Each row of a before or after table is a point. One or more steps were done to the points. Then noise was added and the rows were shuffled. The steps act on how far a point lies along the listed directions, d1 being the first. What was done? A step turns or swaps two directions, mirrors them in a line or flattens them onto one, adds a multiple of one to another, or multiplies one. Angles are multiples of 10 degrees, from the lower direction toward the higher: turns from -170 to 170, lines from 10 to 170 but not 90. Use the fewest steps. Two steps may share a direction if one is a turn and the other turns, adds or multiplies; they go together, in the order done. Otherwise the lowest direction goes first.

Directions:
(1): [4.5 2.6]
(2): [ 2.6 -4.5]
Before (9 x 2)
[[-2.4 -5.3]
 [ 3.3  4.6]
 [ 0.6 -6.5]
 [ 2.2  1.0]
 [ 2.5  3.3]
 [-1.8 -8.5]
 [-2.3 -0.8]
 [ 3.3  5.6]
 [ 1.0 -5.2]]
After (9 x 2)
[[ 2.0  2.5]
 [ 3.3 -4.8]
 [ 1.8  0.5]
 [-2.2 -0.9]
 [-1.2 -4.5]
 [ 2.7 -3.7]
 [ 2.2  5.1]
 [ 2.2  3.6]
 [ 1.6 -7.6]]
Steps: add 0.5 times d2 to d1

Directions:
(1): [ 5.7  1.3 -2.5]
(2): [ 2.8 -1.2  5.6]
(3): [ 0.7 -6.1 -1.6]
Before (8 x 3)
[[-2.0  1.7 -0.8]
 [-1.2 -2.2  5.7]
 [ 3.5 -1.9  7.3]
 [-2.5 -1.6 -9.5]
 [-0.8  0.0 -2.1]
 [-3.5 -2.2 -3.9]
 [-1.2 -2.0  5.7]
 [-0.4  0.8  4.6]]
After (8 x 3)
[[-5.8  3.0  0.5]
 [-5.9  3.3  0.6]
 [-4.1  1.8 -2.2]
 [-1.1 -2.7 -0.3]
 [ 1.2 -1.9  1.2]
 [-3.4  6.9 -2.9]
 [ 5.5 -5.8  5.8]
 [ 0.3 -3.2  5.0]]
Steps: multiply d1 by 1.3; turn d2 and d3 by -130 degrees

Directions:
(1): [-3.6 -5.9  1.5 -2.0]
(2): [-4.1  3.1  4.8  1.9]
Before (12 x 4)
[[ -4.9   0.8   6.7   3.1]
 [  3.0   0.8  -2.0  -0.2]
 [  0.3  -2.9   0.2  -1.0]
 [  0.9 -10.2  -4.4  -5.4]
 [  0.3  -1.8   1.4   0.9]
 [ -0.3   3.2   1.5  -0.3]
 [  0.5   4.1   0.4   3.0]
 [  2.5  -2.3  -4.1  -1.5]
 [ -5.7  -1.0   4.5   1.5]
 [  1.1  -0.4  -2.0  -4.0]
 [ -9.0  -5.4   0.3  -2.8]
 [ -7.8  -6.4   2.8  -3.3]]
After (12 x 4)
[[-2.6 -2.0  2.2 -0.4]
 [ 0.3 -4.8 -2.1 -0.3]
 [ 1.6  0.3  0.8  1.5]
 [-4.4  9.1  6.6  3.4]
 [ 1.1  9.9 -4.4  2.3]
 [ 1.4 -1.9 -1.3 -2.9]
 [-2.4  2.2  2.0 -2.6]
 [ 5.2  2.6 -4.6  1.7]
 [ 7.3  0.1 -4.4  1.0]
 [ 0.1  2.0  2.3  1.1]
 [ 3.4 10.4 -2.6  1.9]
 [-4.2  0.7  2.8  0.9]]
Steps: turn d1 and d2 by 160 degrees
